Every row gives one point. Any point is a mix of the corners, with weights that add up to 1. It lies inside the corners' shape when no weight is negative. Is each point inside? If not, which corners have a negative weight?
In the rows, zero is written as 128.

Corners:
(1): [180 101 174]
(2): [111 202  43]
(3): [ 95  99 145]
(4): [160  94  98]
Points:
[159  82 168] => outside (2)
[111 153  66] => outside (1)
[119 172  68] => inside
[102 123 104] => outside (1)
[100 163  72] => outside (1)

Corners:
(1): [119 115 133 122 101 121]
(2): [102  86 112 129 148 112]
(3): [120 106 125 127 129  87]
(4): [ 99 122  72 119 154 134]
(5): [111 128 147 100 122 127]
(6): [130 139 150 128 132 129]
(7): [249 129 162 113 101 131]
Points:
[112 108 128 117 133 119] => inside
[138 113 145 112 108 114] => outside (4, 6)
[129 110 127 124 128  98] => inside
[105 115 123 123 137 116] => outside (7)
[121 123 127 112 127 130] => outside (3)
[166 125 143 120 115 125] => inside
[138 115 124 130 141 114] => outside (1, 5)

Corners:
(1): [133 158 106 175 172  54 144  94 152]
(2): [119 150 160  74 152 103 120 127  71]
(3): [188  61 181  47  60 145 127 161 169]
(4): [183  96 134  66 134 195 150 171 137]
(5): [100 192  93 142  76 122 149  99  69]
(6): [ 88 127  56 170 156 119 129  18 164]
(7): [ 95 144 195 119 109 183 124 170  98]
(8): [202 137 179  44 111 179  94 158 176]
(9): [118 177  39 103 209  19  65 200 124]
(10): [218 117  61 108 175  61   9 201 113]
Points:
[161 117 125  86 143 120  97 151 156] => outside (5)
[171 122 148  69 137 122 106 175 139] => outside (5, 6)
[133 151 127 127 133  80 102 156 103] => outside (4, 6, 8)
[132 155 101 108 130  98 111 146 117] => inside
[139 129 161  82 130 159 130 146 145] => outside (5, 10)
[144 140 101  95 149 106 108 161 129] => inside

Corners:
(1): [119 144 146 159 116 209 160  43 152 139 135 142]
(2): [112  76 130 169 149   7 157  56 107 159 139 121]
(3): [100 127 213  42 109 129 163 202 178 110 100 130]
(4): [114  62 141 171 138 121 111  89  86 112  68 179]
(5): [111 173 163 165  71 206 117 161 200 148 241  65]
(6): [182 151 134  55 162 118 143 172 101 204  90 157]
(7): [210 102 171 136 133  76 111 122 105 135 107 118]
(8): [ 88 169 121  70  42 165 180 162 177  48 202  81]
(9): [137 190 148 181 148  25 165 182  96  97  94  79]
(10): [188  99 136  95 163  69  78 133 214 194 172 165]
(11): [ 79 115 113 184 167 162  87  52 181 129 132  94]
(12): [118  74 188 169 186 127 145 128 138 103 147 148]
(13): [ 90 139 187 111  84 145  88  56 153  91 232 121]
Points:
[141 120 167 139 150 111 119 114 151 149 153 122] => outside (4, 8)
[141 130 158 125 137  78 142 155 123 125 130 122] => outside (1, 11)
[111 112 148 147 136 105 121  84 146 130 156 119] => inside
[130 119 157 119 126 136 119 103 164 136 164 124] => outside (4, 9)
[124 123 147 141 140 112 135 117 140 139 142 119] => inside

Corners:
(1): [ 96 154  98 123 157 153  97 182 157 130 112 124 112  60 130 157  51 139]
(2): [179 136 105  76 148 132 164 177 112 114 120 123 113  76 162 178  97 183]
(3): [177 130 120 151 116  99  81 143 107 110 169 145  89  97 179  67 193 125]
(4): [126  91 177 129 127 124 131 131 143 140 185 154 105 141  56  77 151 113]
(5): [ 97  75 190 167 159 103 105 172 128  53  99 117  91 187 128 114  74  60]
(6): [178 127  75 139 135 118 158 125 180  93 132 143  81  55  94 138  74 108]
(7): [154 121 113 103 180  77  25  97  76 117  76 173 159  96 140  91  70 163]
(8): [169 113 199 170  77 101 100 173 128 175 176 194 155 132  35  96 169  67]
(9): [130 137 101 102 170 152 152 121 132  99 162 184 178  88  90  76  94 100]
(10): [ 81 119 117 138 141 138 130 138 112 104  86  97  39  53 155 101  23  82]
(11): [126 117 137 189  79 198 130 160 150 198 123 172 136 176 147 127 183 164]
(12): [148 140 140 157 193 121  79 117  97 122 150  90  46  70 139 160 108 115]
(13): [169 118  89 113 120 107 118 180 104 138 130 107 128 118 171 147  57 143]
(14): [ 26  92 135  98 152 130 200  97 123 172  29  85  45 149 146  79 156  70]
(15): [ 68 109  50  97  71 107 123 208  74 102 136 125 204 155 132 216  90 218]
(16): [100 153 131  85 106  99 105 108  85 118 118 148 111 149  86 160 112  84]
(17): [ 49 121  95  84 112 165  99  59 129 131  15  52 136 146 189 112 174 225]
(18): [161  77 197 131 133 136 128 112 134 131 152 212 159 148 141 165 170  73]
(19): [175   7  98 112 117 181 111 130 154  76 151 151 119 109  86 180 176  99]
Points:
[117 103 117 130 114 121 106 136 128 125 104 128 122 141 113 165 120 122] => outside (2, 3, 4, 9, 10)
[157 108 136 140 129 150  73 122 124 137 159 156 122 103 115 129 146 121] => outside (2, 5, 6, 14, 15)
[113 100 122 121 119 139 163 164 135 128 111 146 114 122 113 146  96  86] => outside (3, 4, 7, 12, 17)
[140 115 121 128 124 134 118 146 128 119 137 134 117 110 128 133 122 130] => outside (7, 14)
[135 111 110 123 133 130 114 137 124 113 119 140 119 105 129 137 110 124] => outside (4)
[129 109 109 117 118 134 124 155 125 106 123 128 127 131 149 144 104 141] => outside (7, 8, 12, 14)
[135 114 130 125 128 147 136 126 137 139 129 146 110 109 119 116 140 105] => outside (5, 7, 15)
[125 112 133 130 126 134 112 148 120 122 133 143 128 124 124 127 115 127] => outside (6, 14)
[109 111 127 117 142 117 148 160 125 102 127 116  83 102  94 138  63  82] => outside (3, 7, 11, 17, 18)
